Every row gives one point. The last column is the point's height on a tilted bowl or saddle (a function of degree 2), plus a little noise. Along how many of its main directions does it bend up, bend down or stay straight?
In the rows, 128 means zero.

Points (10 x 3)
[[163 141 159]
 [126 221  48]
 [153 125 157]
 [ 98  79  79]
 [125 194  92]
 [ 85  95  90]
 [ 83  74  59]
 [122 103 125]
 [ 37 132 118]
 [116 166 121]]
Directions: 1 up, 1 down, 0 straight

Points (15 x 4)
[[166  75 118 137]
 [131 141 166 153]
 [117  99 132 144]
 [196 159 126 146]
 [ 69   7 130 218]
 [ 57  80 104 192]
 [136 103 198 168]
 [140 117 127 136]
 [116  95  86 152]
 [116  78 182 167]
 [126 197 165 189]
 [ 95 122 153 163]
 [134 159 143 153]
 [108  79 160 159]
 [201 215 106 189]]
Directions: 3 up, 0 down, 0 straight

Points (22 x 5)
[[ 81  80  82 164 156]
 [140 126 174 123 144]
 [ 71 178 140 149 172]
 [131 162 129 141 146]
 [111 158 129 102 157]
 [119 106 124 129 134]
 [ 73  71  83 141 149]
 [132 183 141  59 187]
 [151 169 197 101 178]
 [226  82 137 132 124]
 [ 55 153 164 117 197]
 [151  66  49 176 200]
 [171 137 178  44 165]
 [ 48  59 147 143 169]
 [ 68 165 109 161 159]
 [219 141 148 109 131]
 [141 242 144 127 193]
 [114  98  59 102 148]
 [147 208 131  79 189]
 [125 192  94 122 163]
 [ 88 163 169  71 205]
 [180 163 122 136 145]]
Directions: 2 up, 0 down, 2 straight

Points (48 x 7)
[[163 147 149 126 162 119 118]
 [110  97 143 141 174 117  98]
 [121 131 145 146 130 127 124]
 [155 117 140  72 142 162 107]
 [210 105 127 116  86 125  91]
 [187 180 100  68 124 108  81]
 [ 92 104 158 103 148 180  95]
 [111  38  81 120 122 106  57]
 [123  94 185 115  73 177  87]
 [136  24 117  95 114 131  61]
 [135 148 125 130 122 134 129]
 [122 224 119  82  88 133  67]
 [175 103 189 132 156 129  96]
 [162  75 116 148  93 152 100]
 [171 116 102 135 149 127 114]
 [144 173 143 120  68 152 105]
 [127 205 104  67  76  50  30]
 [169  74  87 117  84 144  87]
 [ 45 119 152 145 102  86  70]
 [102 142 120 146 169 135 108]
 [ 62  77 137 103 109 159  78]
 [131  88 129 112 162 173 100]
 [116 191 101  88 136 176  88]
 [125 138 104  81 104 174 101]
 [130 153  84  94 149  74  87]
 [ 92 110 180 134 114 133 102]
 [ 82  71 213 184  69 121  31]
 [130 140 107 138 131 118 124]
 [136 129 123 155 134 152 123]
 [147 120  70 133 161  58  75]
 [138 125  80   7 156 122  28]
 [113  95 102  48 160 171  67]
 [141 143 128 137 142 151 126]
 [140 110 181 130 105  97 103]
 [135 105 122 167 189  97  86]
 [104 161 145 165 165 136 105]
 [ 81 130 161  73 125  83  75]
 [ 96 167 130 190 157  82  87]
 [123  99 154 144 108 174 109]
 [116  67 134 151 159 177  82]
 [114 132 121 141 142 123 122]
 [ 79 100 163 162 132 149  91]
 [196 130 172 109 134 120 104]
 [115  89 146 125 118 150 113]
 [142 116 109 105 129 118 118]
 [163 100 168 126  85 129 105]
 [124 107  84 147 155 125 103]
 [132 111 177 119  93 219  82]]
Directions: 0 up, 6 down, 0 straight

Points (42 x 7)
[[186  94 211 136 196 135 159]
 [157  77 107  96 117 159 106]
 [ 69  78 147 173 107 195 236]
 [134 135 118 139  71 105 142]
 [111 161 146 168 160 161  94]
 [ 80 144  96  68 120  94 173]
 [146 150 131  99 131 164 106]
 [110  89 183 124  99 112  91]
 [140 140  85 149 142 104 117]
 [158  49  91 153 139 124 121]
 [ 77 172 101  60 117  80 188]
 [158  91  95 145  92 199 134]
 [164 136 103 124 126  91 145]
 [121  96 147 215 114 117 146]
 [139  82 109 121 130 162 119]
 [211 114  12 180  65 109 164]
 [207 149 184 117 161 135 127]
 [ 81 123 122 122 142 104 129]
 [155 173 123 104 121 127 139]
 [188 133 133 149 120 111 123]
 [143 177 115 160 124  64 147]
 [165 127 172  44 112 165   7]
 [114 249 100 153 137 171 119]
 [152 146 204 129 174 135 118]
 [150 125 125  89 113 130 108]
 [ 88 151  90 104  40 104 218]
 [189  95 143 135 141  93 127]
 [124 160 102 122 152  76 152]
 [102 152  73 118 116 117 163]
 [118 151 103  99 156 111 152]
 [ 96 141 127  77  91 102 121]
 [104 110 155 197 166 189 137]
 [121 157  97  88  78 144 173]
 [160 158 152 114  80 165 109]
 [114  89  73 139 156 113 141]
 [109  77 146 121  75  91  97]
 [154 116 121 120 121 118 112]
 [153 133 122 127 139 141 107]
 [ 57  87 176  78 175 144 142]
 [174 122 140 130 163  50 185]
 [166 143 132 127 136 114 119]
 [107 107 153 138 102 109 113]]
Directions: 3 up, 1 down, 2 straight

Points (61 x 9)
[[148 203  65  73 179 101 117 121 148]
 [113 161 128 152  84 108  62 166 140]
 [106 108  64 108  93 130 184  99 131]
 [ 87 167 114 132 119 213 137 107 124]
 [171 148 198 106  95 116  96 192  97]
 [122  60  84 140 175 175  87 132 171]
 [195 138 147 148 161 144 158 101 141]
 [131 158 122 157 174 191 249  89  27]
 [140 163 217  19 101  71 114  76  72]
 [146 213  68 137 214 104 163 123 171]
 [ 92 159 135 177 150 159  96  70 130]
 [146 221 153 140  73  86 147 137 112]
 [158 166 159 102 125 107  49 147  97]
 [211 151 207 146 159  73 113 134 111]
 [160  70 111 131  97 225 132 222 142]
 [160  84 113 171  46 117 123 132 112]
 [227 147 136 147 100 153  61  89  50]
 [179  75 170 150 122  87 114  57  80]
 [131 169  86  78 148 139 179  38 110]
 [179 136 102  72 188 175 114 109 169]
 [110  87  93 124  88 139  93 102 166]
 [ 85 186  90  88 111 134 143  87 143]
 [180  51 183  63 119  81  87 127 114]
 [136 112  88 113 127 195  66 124 136]
 [180  91 118 135  97 160 130  66 106]
 [ 85  87  89  71 231 193 148  71 123]
 [155  93  99  78 138 160 108 146 183]
 [186 116 143 171 167 124 179 166 194]
 [167 200 146  96 130 144  74 102 127]
 [143  65 185 157 178 140  69 127 111]
 [106 159 118 154 103  82 122 116 149]
 [121 183 102 109 114 132 100 148 145]
 [159 187 168  47  90 185  99 112 181]
 [ 33 183 156 137 101 103 152  69 168]
 [158 133  55 105 141  88  85 114 132]
 [137 131 171 109 125  83 164 180  90]
 [117 122 128 100  68 123 217  80  61]
 [125 143 118  55  83  95 224 151  38]
 [200  69 211 156 166 136 119  95 110]
 [124  52  90 108  88 143 162 148 160]
 [132 165 129 155 152  76 184  70 111]
 [141  90 100 167 120 152 162  99 124]
 [165  89 172  66 104  79  70 192  71]
 [184 159  97 170 115 126  82  94  70]
 [ 88 149  92 144 185  71  82  14  86]
 [195  80 165 107 127  57 132 131 107]
 [150 121 102  87  98 141 146  94 131]
 [166 117 199 144  71 114  94 130  77]
 [139 141 133 161 183 112 140 173 186]
 [178  92 164 187 186 132  81 163 152]
 [126 184  47  77 169 121  99  98 133]
 [178 165 135 138 149  46  99 102  81]
 [116 114 166 106  56 199 169  73 101]
 [165 110 128  78 140 148 117 143 171]
 [ 89 109  77 134  83 109 138 156 176]
 [121  23  72 103  69 164 168 150 170]
 [179  89  88 163 148 190 145  47  49]
 [132 143 175 155 107 113 141 136 116]
 [174 214 116 209  60 111 147 146 156]
 [ 91 100  61 175 167 128  85 173 245]
 [ 99  55 104 123  59 179 212 152  57]]
Directions: 3 up, 3 down, 2 straight

Points (73 x 9)
[[200  99  98 128 194 168  81 144 101]
 [140 137 126 104 146 130 163 107 123]
 [190 152 230  77 106 206 151  82  72]
 [143 117  87 116  29 105 161 135  92]
 [177 123  78 124 111 146  95 143  94]
 [ 80 128  85 110 131 114 155  57 119]
 [146  79  97 109 171 135 126  78 116]
 [ 20  70 198  95  75 148 141 125  57]
 [119 180 209 105 136 145 109  95 126]
 [189 103 202  51 210  98 146 108  97]
 [158 128 134 157 126 142 157  97 122]
 [ 84 153 163  22 113 170  56 122  67]
 [ 78 105 221 155 181 125  71 111 100]
 [109  92  85  98 123 210  81 125  71]
 [168 159 144  83 188  99 117 215  74]
 [105 130 146 205 181 104 182 104 130]
 [150  89  43 127 108 165  91  73  71]
 [148  54 197 214 154 121 149 144 107]
 [114 185 158 103 163 158  90 144 100]
 [195 131  95  74 112 143 122 108  93]
 [ 96 222 156 144  99 154 124 120  98]
 [103  60 209  54 218 190 156 140  53]
 [117  89  32 132 111 112  74 145  76]
 [ 66 185 124 154  88 154 150 133  87]
 [185 133 164 142 109 160  92 184  87]
 [155  51 148  65 127  74 122  97  99]
 [117 205 154  69 167  91 156 206  62]
 [ 99 167 145 130 190 179 134 144 102]
 [152  35 131 111 138  94  55 160  89]
 [119 140 112 165 107 158  98 190  89]
 [190  92 129 219  81 185 175 150  78]
 [129 218  98 145  65 117 126 150  83]
 [196 163  63 120  80  42 120 149  70]
 [221 146 171 127 145 123 101  93 119]
 [185  26  66 144 101  76 105 118  78]
 [106 144  71 104 156 162 133  67 111]
 [217 178 152 167 115  93 175 156  85]
 [135 158 137 133  98 128 152 100 121]
 [232 106 110  67 170  89 157 118  80]
 [131 191 173  88  82 150  87 110 108]
 [122 173 226 192  34 145 132 239   7]
 [140 132  47 114 113  94  82 111  85]
 [143 183 198 152 154 163 108 146  98]
 [110 145  97 135 159 108 137 188 101]
 [102 115 164 193 141  16 174  98 117]
 [101 117 121 105 114 107  72 156  99]
 [117  86  43 153 112 122 156 130 103]
 [ 35 143 138  49 215 156 112 119  65]
 [ 64 155 113  99 233 116 194  39 130]
 [ 88 225  61 196 112  79 184  32 103]
 [184 104 136 129 127 108 120 133 115]
 [126 156  64 150 109 107 114  65 108]
 [ 50 192  83 123 110  77 114 131  91]
 [215 151 173 171 144 157  21 135  72]
 [ 90  86 176 123 153  90  83 136 106]
 [ 88 100 191 131  89 108 190 169  90]
 [145 187  79  73 113  76 139 171  84]
 [144 154 160  92 171 147 134 147 109]
 [153 149  41 125 150 175 117 134  89]
 [ 49  96 180 155 142 224 143 148  56]
 [221 168 108 106 120 217 114 189  61]
 [ 95 142  89 163 116 163  88 165  83]
 [120  90 121 127 146  86  72 130 109]
 [131 127 150  98  93 152 154  70 114]
 [ 36 203  95  94 189 111 174 149  67]
 [ 77  87 184 219 171 157 133 177  85]
 [152 179 171 139 164  79  90  63 162]
 [204 126 167  81  89 169 108 111  86]
 [ 73  97 108 130 102  76 170 101 113]
 [112  67 151  74 139 116 184 202  91]
 [111 109 103 109 162 100 124 143 112]
 [108 145 110 138 143  77 157 152 112]
 [171 147 123 123  75 112  84 116 102]]
Directions: 1 up, 6 down, 1 straight
